Rows are points. The points of each table are mixes of a few directions, plus a little noise. Count the directions of each table, and those that both share. Where both have some left over, give the other angles between the two spaces (their principal angles), to ten degrees, smallest first.

First, 4 rows:
[[ 60   5 -21]
 [ -4  -7   7]
 [-42  10   4]
 [-14  -8  10]]
Second:
[[ -3 -34 -38]
 [ -2 -33 -36]
 [ -1  -8  -8]
 [  1  20  22]
 [  3  36  39]
 [  1  19  20]]
Directions: first 2, second 1, shared 0; angles 80

First (7 x 6):
[[ 13  17  35 -29  15  -5]
 [-24 -10 -19  33 -35  15]
 [-20  31  -2 -15 -40  -2]
 [  8  -2  29  -6  20   1]
 [  2 -14 -23   9  30  -9]
 [ -9  -6 -17  10  14  -6]
 [ 29 -16  -4  -2  -2   5]]
Second (6 x 6):
[[  0  60  -3  18   8   8]
 [  0 -55   3 -17  -7  -7]
 [  0   2   0   1   0   0]
 [  0  52  -3  16   7   7]
 [  0 -29   2  -9  -4  -4]
 [  0 -30   2  -9  -4  -4]]
Directions: first 4, second 1, shared 0; angles 60

First:
[[  8  15  -6  -8  -7   0  -8  36]
 [ -6  10  21   2 -21  14  -5  -4]
 [ 25 -38 -26   8  60 -51 -17 -13]
 [ -8   1  17   5 -13  11   0 -17]
 [  9   8  -4  -4  -1  -4 -10  26]
 [ -7 -15   5   8   9  -1   8 -36]
 [-29   6  -2  -3 -21  33  44 -29]
 [  9  14  -5  -7  -6  -1 -11  37]]
Second:
[[-13  29 -21   1  55 -29  11  -2]
 [  2 -11  -4   1   3  -6  -5  -4]
 [-12 -18  -1  -3 -32   6 -16   7]
 [ 25 -17  22   2 -28  23   3  -5]
 [ 15   1   5   3  14   0   8  -8]
 [-40  57 -26  -6  42 -22  11  16]
 [ 12  -4  14   0 -18  16   3  -1]
 [ 12 -37  10   1 -36  12 -15  -3]]
Directions: first 3, second 3, shared 1; angles 60, 80

First, 11 rows:
[[-16   7  35 -25 -28  11  29   1   5 -13   5]
 [-22 -11 -14  11   3   4   0  14 -12   5 -58]
 [ 10  -4 -10   4   6   4  -4   6   9   7  13]
 [ 50 -21 -43  38  21 -27 -37 -45  -4  14  37]
 [-33   1  21  -8 -21  -5  15  -9 -23 -14 -53]
 [-14  37  12 -13  23  -5 -16  23  -5  -7   4]
 [-29   0  40 -30 -39  20  44   9   6 -14 -16]
 [  5  -7 -19   8  13  10  -6  18  10  12  -1]
 [ 58 -20 -56  42  36 -20 -45 -26   8  23  49]
 [-25  14  27 -25 -13  17  23  26   7  -8 -10]
 [ 14   6   6  -2  -2 -10  -4 -19   0  -4  29]]
Second:
[[  3   4  18   4  13   1  21   0  26   7  -8]
 [  0 -18  26  50  18  27  30   3 -22 -12   6]
 [-21  23 -33 -43 -53 -16 -43  46   9  18  26]
 [ 11 -13   0  26   3 -10  10 -28   0   6 -20]
 [ 18  28  18  14  28  27  13 -10 -17 -15  -2]
 [  0  16 -42 -12 -58  -9 -33  14  -4  22   3]
 [ -7  -2  11   9  13 -24  -3  -6   6   2   1]
 [ 10 -20  22 -18  34  60  47   2   4 -26  -6]
 [-16 -19 -20 -30   0 -55 -41 -20  -2  -1  -1]]
Directions: first 4, second 6, shared 2; angles 80, 90

First (8 x 14):
[[  7  34  24   0 -11  11   7  -6 -24   6  20   0  20   5]
 [-10  30   7   4  27 -31  -5   2  -5  13  13 -14 -54  11]
 [ 18 -23 -33 -12 -19   0   2  -2  19 -26 -15  -7  20   6]
 [-19  -9  12  21  14  11   9  -4   1  14  -5   4 -23 -16]
 [ -5  24  13  -4 -16  18  13  12 -17   5  -6   5  12  -8]
 [ 17 -49  -7  -3   8  -8 -30 -20  17  -8  18  14  39   8]
 [-10  -4 -24 -25 -10  -8  -5  43  10  -7 -36   8  -8  -9]
 [  2  -2   8  18   7   7   9 -25  -1   2  12  -9  -5   1]]
Second, 8 rows:
[[  9   7 -11   4  -9   3  15 -11   3 -11  -2 -16  -5   6]
 [ -2  -2   3  -1   2  -1  -4   3  -1   3   1   4   1  -1]
 [  6   4  -7   2  -6   2  10  -7   2  -7  -2 -11  -3   4]
 [ 15  11 -17   6 -14   4  24 -18   4 -18  -4 -26  -8   9]
 [ -6  -5   8  -3   6  -2 -10   8  -2   8   2  11   3  -4]
 [ 25  18 -30  11 -24   7  41 -32   8 -32  -7 -46 -13  16]
 [-13  -9  16  -6  12  -4 -21  16  -4  16   3  23   7  -8]
 [-33 -24  40 -14  31  -9 -54  42 -10  41   9  60  17 -21]]
Directions: first 5, second 1, shared 1

First, 10 rows:
[[-12 -21  29  34  18  33  34 -55 -31 -23  13 -23 -12 -53  54  45 -40  -8
   18 -15]
 [-17 -14  31 -20 -21  -7 -31  29  -4  19  -9  25   7  25 -32 -28  46   7
   37  14]
 [-26  14  19  36  13  41  56 -41 -15 -15  16  -2 -19 -32  35  -4 -23  -3
   -1 -13]
 [  1 -17 -10 -16   2 -13 -23  13   5   3   8   6  12   0 -18   2   4  -5
    3  28]
 [-12  25 -20   9  -7   9   3 -19   0  -8 -10  -8   2  22   2 -15  -4  -6
  -35  -6]
 [ -1   7  -2 -17 -12 -13 -16  28  12  14  -6  17   4  26 -28 -28  27   6
    2   9]
 [ 27  14  -4 -10 -10 -20  -9  25  11  12 -20  -3  -3  22  -7  -1  13  12
   -2 -28]
 [  4 -22 -17  10  26   7  13 -26  -4 -18  27 -16   3 -46  23  38 -43 -13
   -8  21]
 [ 33  21 -32 -20   3 -30   0  45  34  16   1  11  -1  16 -26 -18   8  11
  -18  -1]
 [  2  -6   5  -6 -13  -7 -27  -1  -8   1 -19  -8   7  19  -2   8  11   0
    4  -9]]
Second:
[[-43 -25  40   4 -16  21 -21 -22 -30  -3  -5   8   7   7  -3  -7  22  -7
   32  16]
 [ 36  17 -41   6   6 -22  36  17  30  -4   0  -2 -10   9 -17   6 -21   0
  -40 -14]
 [ -9  17  19   0  13  20   1  -5  -7   9  11   0  -6 -25  33 -13   4  10
   19  -8]
 [ 31  -3  -3 -14   1 -21 -19  20   6   8 -10 -10   2   0   4  19   1   9
    8 -16]
 [  1   0  31   4 -12   5  -8  -4 -16   4 -20  -7  -5   7  16   7  13   9
   23 -31]
 [-45   1  11   4 -27  15 -20 -19 -17  -4 -17   9  10  42 -22 -31  27 -10
   -7  14]
 [ 40  35 -55 -19  29 -18  -4  24  35   8  18 -11   4 -18  14  -4 -22   8
  -37   5]
 [ 12 -42 -16  22   8 -10  44 -14   4 -25  15  -2  -5 -19 -21  45 -40 -20
  -13  17]
 [  3  24  -2 -15  20   3   9  30  20  19  27  20  -6 -24   5 -35  10  14
   11  13]
 [ 27 -32   6 -12 -27 -39 -18  32   6   5 -28   5   4  38 -45  22  19   1
   12 -10]
 [-53   7  12  22   6  47   1 -60 -30 -18  11 -10   5 -17  36 -10 -13 -14
   -7  15]]
Directions: first 5, second 6, shared 5

First, 8 rows:
[[-16  -1 -12 -12   4   5   3   4  -9  -1   4  -3   8   4   5   3 -13  14
   -8 -10  -7  -8  -8   0  -8 -14 -33  19 -16  -7 -31  19]
 [  4 -19  18  -1  -5  -1   8  -1  -3  15 -23 -10 -11 -20 -13 -10   0  -7
   20 -14  -6  -7  -6   6  -8   9   8  -8 -10   7   3  -7]
 [ -3  -8  38 -11  -3  -6 -11   5  -2 -14 -22   8   0 -38  -3   2  -9   0
   31 -15  -7   4 -10   1 -31   5  19 -27 -22  13 -26  18]
 [  9 -24 -33  29  20  16  16 -25 -38  -1  14   5 -11  20 -24 -11  -8   6
  -29  -5  -6 -13 -15  35   1 -28 -30  13 -27   1 -39  23]
 [ 17 -18   1  21   4   5   8 -15 -12   5  -5   2 -15  -2 -19 -10   5 -10
    1  -2  -1  -3  -6  19   1  -1  13 -12  -7   9   3  -4]
 [ -7  29   2 -12  -6  -6 -13  11  24 -11  15  11   8   7  23  16  10  -6
    1  15   5  13  15 -22  10   4   9  -3  25 -11  23 -12]
 [-23  27  -6 -26  -4  -1  -5  14  22   0  15  11   4   5  29  19   4  -6
    4   4  -9   0  11 -20   5  -8 -22  12  12 -27   7  -8]
 [ 19  13  -7  14 -11 -11  -6   5  15   8   3 -25  17  27   1  -7  13   9
  -21  24  31  14  16 -20  32  30  35   7  46  15  60 -28]]
Second, 11 rows:
[[ 18   1   5  10  -3  -6  -4   4  26   4   4 -19  15   0 -11   0   5  19
    5   8   4  18   2  10  19   4  12 -14   1  15 -12   1]
 [ -6   4  -8   1   5 -17 -10  -4 -40  -9 -13  37 -10   2 -21  -3  34 -28
    8   6  26   7  13 -14 -10  -4   1  20  -2 -24  15   0]
 [ -6   1  -3   1   4 -11   2 -11 -32  -9  -8  43 -19  14 -45  -5  22 -31
  -10   9   7  -5   0  -5  -7   8 -11  13 -17 -38  15  -9]
 [-37  -3  -1 -19  -1  30  11   3   0   6  11   3 -10  -5  55   7 -35  -9
  -11 -14 -29 -23 -11  -4 -25 -10 -18  -7  12  12   8  -1]
 [-36  -5   2 -15  -2  25  13  -3   3   5  13  18 -15   6  21   4 -24 -16
  -21  -4 -31 -18 -14   3 -18  -1 -22 -14   1  -2   9 -10]
 [ 29  -1   7  10  -4   1   5   4  36   6   5 -42  15  -1  -5  -1 -20  34
    0  -1 -10   1  -8  14  23  11  10 -11  -5  18 -20   4]
 [  6  -2  10   6  -6   7  -3   9  46  10  13 -28  19  -1  13   3  -8  26
    0   8  -9  21   0  15  20  -1  12 -31   9  34 -15   0]
 [ 37   1  -1   8   0  -2   2   3  18   1  -3 -55  15 -12  12  -3 -25  38
   13 -14   0 -12  -4   3  14   7  11  13  -2  16 -18  14]
 [ -7   3  -9  -4   5  -8  -2  -5 -41  -9 -12  29 -15   0  -8  -3  13 -24
    5  -4  14 -13   6 -15 -18  -2  -6  27  -5 -26  15   2]
 [  8   7  -5  10   5 -30 -22   1 -27  -9 -16  27   5  -2 -28  -4  56 -17
   22  15  45  33  25 -11   4  -8  18  14   4 -11   7   4]
 [ -6  -2   3  -4  -2  13   7   2  14   4   8 -11   1  -1  16   4 -19   8
   -8  -5 -17  -8  -8   5  -1   1  -5 -11   1   9  -3  -2]]
Directions: first 5, second 4, shared 0; angles 50, 50, 60, 90

First, 9 rows:
[[  3  10   3  -8   9  -3  14  -7   5  13  -1   4  25   7   4  18   1  36
  -18  10   0 -14  14  20 -12  -4 -17   2  12   2  14  -7]
 [ -1  -2   0   1  -2   0  -2   2   0  -1  -2   0  -5   0   0  -5   0  -7
    2  -2   1   3  -2  -1   5   0   1   4  -1   2  -1   0]
 [  4  11   2  -5   7  -5   6  -9   2   8   9  -1  20  -1  -5  19   1  26
  -12   9  -5 -13   9   3 -17  -4  -5  -8   4  -9   5   1]
 [  4 -10  -6  12  -8  16  -3   3 -10 -24   2  -6 -20  -4   7  -5  -8 -22
   26  -1  -3  17 -18 -17   2  10  16 -22 -10  -3 -11   8]
 [  2  13   3  -2   3 -14 -12 -12  -1   5  25  -8  11 -16 -26  15   3   5
   -7   3 -13 -13   4 -27 -21  -7  14 -17 -10 -26 -11  15]
 [-12  -2   5  -6  -2 -18 -15   7   8  16  -7   6  -9  -1 -14 -24  10 -24
  -12 -14   6  -3   6  -1  20  -8  -1  36  -2   6  -4  -4]
 [ -7   7   6 -11   5 -19  -2  -1  10  24  -3   7  13   3 -11  -4   9   9
  -24  -4   4 -14  16  12   5 -10 -13  29   7   4   7  -7]
 [  1 -10  -4   8  -6  11  -3   6  -6 -15  -4  -3 -18  -1   8  -9  -4 -20
   18  -3   1  14 -13  -8   8   7   9  -8  -6   3  -7   3]
 [  6 -17  -9  12  -5  31  18  10  -9 -26 -20   1 -17  14  37  -4 -12  -3
   27   4   8  23 -17  18  10  16  -5 -15   7  20   7  -9]]
Second (8 x 32):
[[ -2   3   1  -5   7 -13  -6  -7   4   7   4  -1   5 -10 -17  -2  11   2
   -7   0  -5  -9   9  -2  -1  -3   2  12  -7  -4   1   1]
 [ -6  10   8  -6  -4 -14  -9   4   4  19   9   2   7   3 -11   1  -2  -3
  -19  -7   1  -9   5 -10  -4 -12  -1   7   5  -9  -7   5]
 [  3  -4  -5   1   6   3   3  -5  -1  -8  -3  -1  -2  -6  -1  -2   6   3
    8   4  -2   1   1   5   2   6   2   1  -6   3   5  -3]
 [ -8  13  11  -6  -9 -14 -10   9   4  23  10   3   7   8  -9   3  -9  -5
  -23  -9   3  -8   3 -12  -4 -15  -3   4  10 -10 -10   6]
 [ 12 -16 -17   5  21   8   9 -22  -3 -30 -12  -6  -6 -24  -5  -6  26  10
   30  14 -10   4   6  18   7  20   6   7 -23  11  18  -9]
 [ -3   5   4  -4  -1  -9  -5   1   3  10   5   1   4   0  -8   0   1  -1
  -10  -3   0  -6   4  -5  -2  -6   0   5   1  -5  -3   2]
 [ -4   6   5  -4  -1 -10  -6   1   3  12   6   1   5   0 -10   0   1  -1
  -12  -4   0  -7   4  -6  -2  -7   0   6   1  -6  -4   3]
 [  8 -18  -7  19 -18  49  25  21 -15 -33 -18   1 -20  29  60   6 -34  -4
   33   5  13  34 -31  13   4  18  -6 -42  19  20   1  -5]]
Directions: first 3, second 2, shared 1; angles 90
